Each row is a point. Each copy is the shape, with its points in the same order, turned, moved and blurred by noise. Is it also mirrored, or only turned?

Shape:
array([[-0.060,  0.050, -0.020],
       [-0.021, -0.047, -0.049],
       [ 0.003, -0.024,  0.033],
       [ 0.010,  0.060, -0.062],
       [-0.052, -0.034, -0.024],
       [ 0.060, -0.017,  0.050],
       [ 0.002,  0.056,  0.017]])
Copy 1:
array([[ 0.001, -0.032, -0.060],
       [ 0.012, -0.031,  0.041],
       [-0.024,  0.048,  0.012],
       [ 0.082, -0.016, -0.046],
       [-0.028, -0.030,  0.019],
       [ 0.005,  0.092,  0.012],
       [ 0.019,  0.042, -0.057]])
Copy 1 is: only turned
Copy 2:
array([[-0.014,  0.066, -0.039],
       [-0.029, -0.016,  0.028],
       [ 0.046, -0.024, -0.016],
       [ 0.013,  0.085,  0.035],
       [-0.030, -0.015, -0.009],
       [ 0.104, -0.022,  0.008],
       [ 0.053,  0.056, -0.023]])
Copy 2 is: mirrored

Shape:
array([[-0.039, -0.017, -0.092,  0.000],
       [-0.039,  0.050,  0.056, -0.069],
       [-0.001, -0.054, -0.008,  0.012],
       [-0.009,  0.019, -0.043, -0.016],
       [-0.008,  0.005, -0.040,  0.043],
       [-0.004, -0.026, -0.077,  0.002],
       [ 0.061, -0.019, -0.067, -0.010],
       [ 0.013, -0.002,  0.029,  0.013],
       [-0.048, -0.021, -0.007, -0.033],
       [ 0.026,  0.015, -0.027, -0.090]])
Copy 1:
array([[-0.108,  0.048, -0.024,  0.016],
       [ 0.019, -0.053, -0.088, -0.006],
       [-0.044,  0.027,  0.025, -0.037],
       [-0.058, -0.005, -0.020,  0.028],
       [-0.074, -0.022,  0.024,  0.002],
       [-0.088,  0.040,  0.010,  0.027],
       [-0.036,  0.049,  0.040,  0.054],
       [-0.021, -0.031,  0.022, -0.014],
       [-0.043,  0.017, -0.046, -0.034],
       [ 0.018,  0.038, -0.049,  0.055]])
Copy 1 is: mirrored
Copy 2:
array([[ 0.074, -0.027, -0.027,  0.081],
       [-0.017, -0.036, -0.066, -0.072],
       [ 0.031, -0.056,  0.036,  0.029],
       [ 0.050, -0.013, -0.037,  0.025],
       [ 0.009, -0.003, -0.007,  0.071],
       [ 0.065, -0.020, -0.001,  0.060],
       [ 0.074,  0.037,  0.030,  0.036],
       [-0.029, -0.012,  0.013,  0.000],
       [ 0.029, -0.070, -0.022,  0.001],
       [ 0.061,  0.016, -0.022, -0.043]])
Copy 2 is: only turned

Shape:
array([[-0.096, -0.064, -0.029,  0.066,  0.034,  0.017],
       [ 0.032,  0.021,  0.026, -0.057, -0.023,  0.021],
       [ 0.057, -0.043,  0.008, -0.032, -0.021,  0.010],
       [ 0.006, -0.010,  0.045, -0.068, -0.054,  0.014],
       [-0.006, -0.014, -0.062, -0.017, -0.017,  0.016],
       [ 0.036, -0.025,  0.015, -0.006,  0.022, -0.032],
       [ 0.011, -0.002,  0.006,  0.021, -0.024, -0.002],
       [-0.099, -0.059, -0.064,  0.044,  0.111, -0.073],
       [-0.005, -0.021,  0.006, -0.058,  0.017,  0.037],
       [ 0.035, -0.049,  0.013, -0.037,  0.011,  0.011],
       [-0.048,  0.011, -0.017,  0.054,  0.028,  0.071]])
Copy 1:
array([[-0.072,  0.034,  0.043, -0.032, -0.017, -0.106],
       [ 0.010, -0.035,  0.005,  0.045, -0.030,  0.047],
       [-0.021, -0.038, -0.039,  0.015, -0.064,  0.023],
       [ 0.009, -0.035,  0.017,  0.068, -0.076,  0.028],
       [-0.004, -0.054,  0.026, -0.027, -0.030, -0.022],
       [-0.019, -0.004, -0.060,  0.014, -0.018, -0.007],
       [ 0.009,  0.007, -0.006, -0.015, -0.046, -0.003],
       [-0.063,  0.013, -0.020, -0.023,  0.062, -0.166],
       [-0.047, -0.040,  0.015,  0.045, -0.019,  0.007],
       [-0.047, -0.032, -0.035,  0.028, -0.045,  0.009],
       [-0.049,  0.036,  0.073, -0.047,  0.005, -0.014]])
Copy 1 is: only turned
Copy 2:
array([[-0.042, -0.002,  0.081,  0.035,  0.030,  0.088],
       [ 0.028,  0.027, -0.038, -0.031, -0.010, -0.050],
       [-0.005,  0.027, -0.076, -0.004,  0.016, -0.008],
       [-0.023,  0.015, -0.037, -0.043, -0.013, -0.062],
       [ 0.021, -0.018, -0.006, -0.015,  0.062,  0.010],
       [ 0.014,  0.008, -0.050,  0.040, -0.018,  0.012],
       [ 0.005,  0.022, -0.006,  0.035,  0.024, -0.020],
       [ 0.007, -0.083,  0.064,  0.070, -0.019,  0.135],
       [ 0.011,  0.017, -0.019, -0.052, -0.010,  0.015],
       [-0.004,  0.024, -0.060, -0.012, -0.005,  0.019],
       [ 0.025,  0.056,  0.078,  0.005,  0.040,  0.038]])
Copy 2 is: only turned
